Each point is reached from the start by the listed moves, each made 0, 1 or 2 times, or once backwards (-1), plus a little noise. Say if it took an odd or an even number of moves. Then give how often each move was made.

Moves:
(1): [  4 -13 -10  13]
(2): [  6  25 -29  19]
(3): [20  2 19 -1]
Start: [ 3  4 -1  3]
Points:
[ 15  53 -60  42] -> even (0, 2, 0)
[ -9 -24 -39  29] -> odd (2, 0, -1)
[-28 -10  18 -27] -> odd (-1, -1, -1)
[26 -7  8 16] -> even (1, 0, 1)
[ 58   8 -14  46] -> odd (2, 1, 2)

Moves:
(1): [ 10   4   1  -5  -9 -17  -6   2   6   9  -6]
(2): [  1  12 -13  -3  -7  14   5  11  -5   8 -10]
(3): [-5 10  6 -7  1 -2  8  2  5 -5 -1]
(4): [ 8  4 -1 24 10 -4 -7 11  7 -3  3]
(5): [ -8  12   7 -10  17  -7  -6  -2 -13 -11  -2]
(6): [ 14 -15   5 -10   4  14   1  -3   7  -8   3]
(7): [ 6 -2 -4 -3  3 -9 16  9 -9  3 -8]
(8): [ -7 -13   6  -6  -2   0  -9  15   0   5  -6]
Start: [ -2   8   5   2   1  -2 -12 -12  -9 -11  -1]
Points:
[ 47 -38  10  34   7  25 -31 -42  35 -29  36] -> even (0, -1, -1, 1, -1, 2, -1, -1)
[-41  14  21 -18   0  36 -19  22   0 -16 -10] -> odd (-1, 1, 2, 0, 0, 0, -1, 2)
[ 30 -36  15 -60  10 -11   0   2 -32  -9 -28] -> odd (1, 0, -1, -1, 1, 2, 2, 1)

Moves:
(1): [ 5 -5 -1  1  4  0  3  5  1  4  1 -1  4 -2  0 -2  3]
(2): [ 0  4 -3 -3 -4 -7  0  2 -2 -1 -2 -3  0  1  0  2  4]
(3): [ 6  4  5  1 -3  0 -2 -1  0  4 -4 -3 -6  0 -3 -1 -2]
(4): [-3  3  1  9 -1  2  4  2  1 -3  3  1 -6 -2 -2  2  4]
(5): [-8  3  0 -6  7 -1 -4  4 -1  2 -8  0  2 -2  3 -1  2]
(6): [ 4  2 -5 -2 -1  6  0 -2  6 -2  2 -1 -5  1  1  2 -3]
(7): [-6  1  5 -3 -1  1 10 -3  0  2 -7  4 -2 -3  0 -2  5]
(8): [-2 -4 -2 -3 -5  4  1  6  2  1  1 -4 -1  1 -2  1  1]
(9): [ 1  1 -2  1 -1 -4 -3  3 13  2  1  7  0  1  4 -4  0]
(10): [ 2  4 -3  3 -2  0 -3 -3  1  8  5 -4  0  1  0 -5  8]
(11): [ 0  3  7 -5  4 -1  0  4 -2  1  7 -4 -3  3 -4 -3 -4]
(12): [ 2  3 -4 -6 -4  5  0 -2 -6  8 -1 11 -2  1 -1  1 -3]
(13): [ 1  4  2  2 -3  6  2  2  2  1 -1 -1  7  0 -2 -1  3]
(14): [ 4 -4  4  1  3  3  4  0  1 -2  0  3  2 14  1  1 -2]
Start: [ 1  3  5  3  2 -6 -2  0  2 -4 -4  4  6 -7  2 -3  4]
Points:
[ -2  21  47 -32  15   2  13  24   2  26 -39  20  16   3  -7 -21   5] -> odd (1, 0, 2, -1, 2, -1, 2, 0, 1, -1, 2, 1, 2, 1)
[ -1  55   6 -13   1  12   0   6  -3  10  -2  15  -9  14  -6  -1  15] -> even (-1, 2, 0, 2, 2, 2, 0, -1, 0, 1, 2, 2, 2, 1)
[ 13 -17  45   1  19   1  22  13   4 -13   6   0  21  22  -6 -13  -9] -> odd (1, -1, 0, -1, -1, -1, 1, 0, 0, -1, 2, -1, 1, 2)
[ 14  22   6 -16  -5  19   1 -22   3  26   3  20 -28  14  -1 -12  -4] -> odd (-1, -1, 1, 0, 0, 2, 1, 0, 0, 2, 1, 2, -1, 1)
[-22   9  -9  -9  -4   8  -3  17  39  -3 -27  -4   8 -27  12  -4  21] -> even (0, 0, 0, 0, 2, 2, 1, 2, 1, 0, -1, -1, 1, -1)
[ -3  60  17 -30 -20  10  11  -7 -16  25 -19   0 -33 -17 -20  -5  17] -> odd (-1, 2, 2, 1, 1, 2, 2, 0, -1, 1, 2, 2, 1, -1)
[ 23  -1   1 -26  -5  -3  15   3 -22  27 -17  10   2  20  -3  -4  13] -> odd (2, 2, 1, -1, 0, 0, 1, 1, -1, 1, 0, 2, -1, 2)
[-18  29  23 -18   2 -12   8  10   7  24  -5   2  26  -3   0 -30  36] -> even (0, 1, -1, -1, 1, -1, 2, 0, 1, 2, 2, 0, 2, 0)

Moves:
(1): [ 5 -2  7 -2  3  1 -8 -3  2  4  0 -6 -3 -2 -8  0  1  1  0  9  0  2  6 -4
 -5  0 -6]
(2): [  3  17  -1 -15   1   5  -1  10  -2   3  -2   5  -4   1  -6   0  -1   4
   1   4   7   1   1  -1   0  -8  -1]
(3): [  0  -9  12   0   3   3  -4   7  -4  -2  -4  -1  -6  -3  -3   0 -13   2
   5  -4   2  -2  -4   3   2  -1   9]
(4): [ 4  5  0  9 -6  0 -1  0  4 -3 -2 -3  4  6 -1  4 -5  0 -2 12  6 -1 -3  0
  2 -4  3]
(5): [-2  2  3 -1 14  0  1 -1 -5  6  6 -3  5  2  1 -5 -1 10  2 -4 -5 -2  3 -1
  2  0  0]
(6): [ -6 -17  -2   4 -10  16  -4   6   8   7   4 -12  -7   0  -2  -9   0   7
  -1  -4  12  -2  -3   3   4   9   3]
(7): [ 8 -1 -1  3  2  2  3  5 -5  0 -3 -5 -1 -5 -4  2  5  0  5 -3  3  1  7  0
  2 -2  0]
(8): [  6 -13 -13   8   7  -4 -10  11  14  -8  12   9  15  -3   2  -9  -4   7
  -8  -3  -4 -10  -1   0   0  -3  -3]
(9): [ 7  4  1 -2 -2 -5  9  0 17  1  1 -2  5 -2  1 14  6  4 -3  7  0 -8 -5  1
  6  5  6]
(10): [  1   3   0   5  -6  -5   3  -1   1   7 -10  15  -1   2  -3  -1  -2  -3
   0   1   0  -7   5  -1   5   1  -5]
(11): [ 1 -1  6  2 -4  1  4  3 -4  0  8 -1 -4  1  1  0 -1 -4 -2 -1 -4 -3 -2  3
  4  3  4]
(12): [  5  -2   0   3   6  11   3   0   5   0  -2   5   7   3  -5   3   3   8
 -11   5 -12   2  -6  -2   2   3   2]
(13): [ 2  1 -5  3  0  2  6  2  1 -1  5  3  8 -3  2  2 -6 -3 -9 -1  6 -4  2 -9
 -4  2 -1]
(14): [ 6 -3  3 -4 -5 -6  2  1  0 -1 -3 -1  1  7 -1  0  0  6  1 -2  1  3  9  4
 -6 -3  5]
(15): [ 6  5  7 -4  3  5 -1  0 -2 -3  0  5 -5  0  9  4 -2  1  7  3  0  4 -1 -8
  0 -1  1]
(16): [-5 -2  2  1  3 -1 -3  2 -2  0 -4 -1  3 -1  3 11  6  4 -7  7 -2 -2  7  9
  4  2 -4]
(17): [ -6  -9   3  -4   4  -2  -9   2  -4   7  -2  -2   3   1   2  -8   8   4
  -7  -5   0   1 -10  -6   3  -8 -10]
(18): [-2  0 -4  1 -4 -4  1  5  1  6 -2  3 -1 -7  0 -7 -2  8  3 -1 -4  8 -1 -7
 -2 -4 -1]
(19): [ 1  2  2  1 -2 -6  0  2 -6 -5  0  9  5  3 -4  3  2  5  6 -5 -1  2 -1 -3
  2  4 -6]
(20): [ -4  -2   1  -6   0   3   3   8   3  -1   1   2   8  -4  -2  -7   3   0
   2   5   3   8   2 -14  12   0  -2]
(21): [ -4  -5  -2   7  -1   2  -7 -13  -4  -2   7  13  -3  -4  -2   1  -5  -1
  -6  -3   6   1   1  -8   3  -7  -1]
(22): [  5   7  10  14   0   8 -12   7   7   4   5   2  -2  -6  -2  -5  -3  -5
  -2 -11   7   8   9  -3   1  -1   4]
(23): [ -3   2   5   0   1   2  -7  -3  -7  -9   3  -2   7  -5   1   1   8   0
   5  -1  -4  -9   7 -12  -4  -6   2]
(24): [  9  -6   2  -3  -3   2  -5  -7  -3   3   2  -8  11 -11   2  -5   3   2
   1  11   9   3   2  13  -6   0   4]
Start: [  6  -3  -1  10  11  -4  -1  18  -2   6   4   8   0 -10  -6 -11  12 -12
   3   8  -2  17  -8 -11  -2  -9   8]
Points:
[ -6 -31  13  15  -1 -45  41  59  46  42  -6  16  29   6 -18 -13  -6  29
  -6   5   6  -3  18 -32  34  37   2] -> odd (1, -1, 1, 0, 2, 1, -1, 0, 2, 2, 0, -1, 2, 2, -1, 1, 0, 1, 1, 2, -1, 0, -1, -1)
[ 35 -29  16  60  -1  41   4  40  42  36  -8  13 -14 -16 -30  30  -9  -3
 -40  19  32 -18  21  27  14  42  20] -> even (1, 0, 1, 0, 0, 2, 1, 0, 1, 2, 0, 1, 2, 0, 0, 2, -1, -1, 0, -1, 0, 1, -1, 0)
[ 34   7  34  52 -13   9 -10  -6  28  31  22 -31  23 -19  14   2  25   7
   6  -4  55 -10  46 -30 -24   7  40] -> even (0, -1, -1, 1, 2, 2, 0, -1, 2, 1, -1, -1, 2, 2, 1, 0, 0, 0, 0, -1, 0, 2, 2, 1)
[ 21 -30  -8  17  -9  26 -33  17   9  20   1  32  12  -9  17 -29 -16  31
  -8  44  50   9  34  31  -7 -13  27] -> odd (-1, 1, 0, 1, 1, 2, -1, 1, -1, 2, -1, 0, 0, 2, 2, 2, -1, 0, -1, 0, 1, 0, 0, 2)
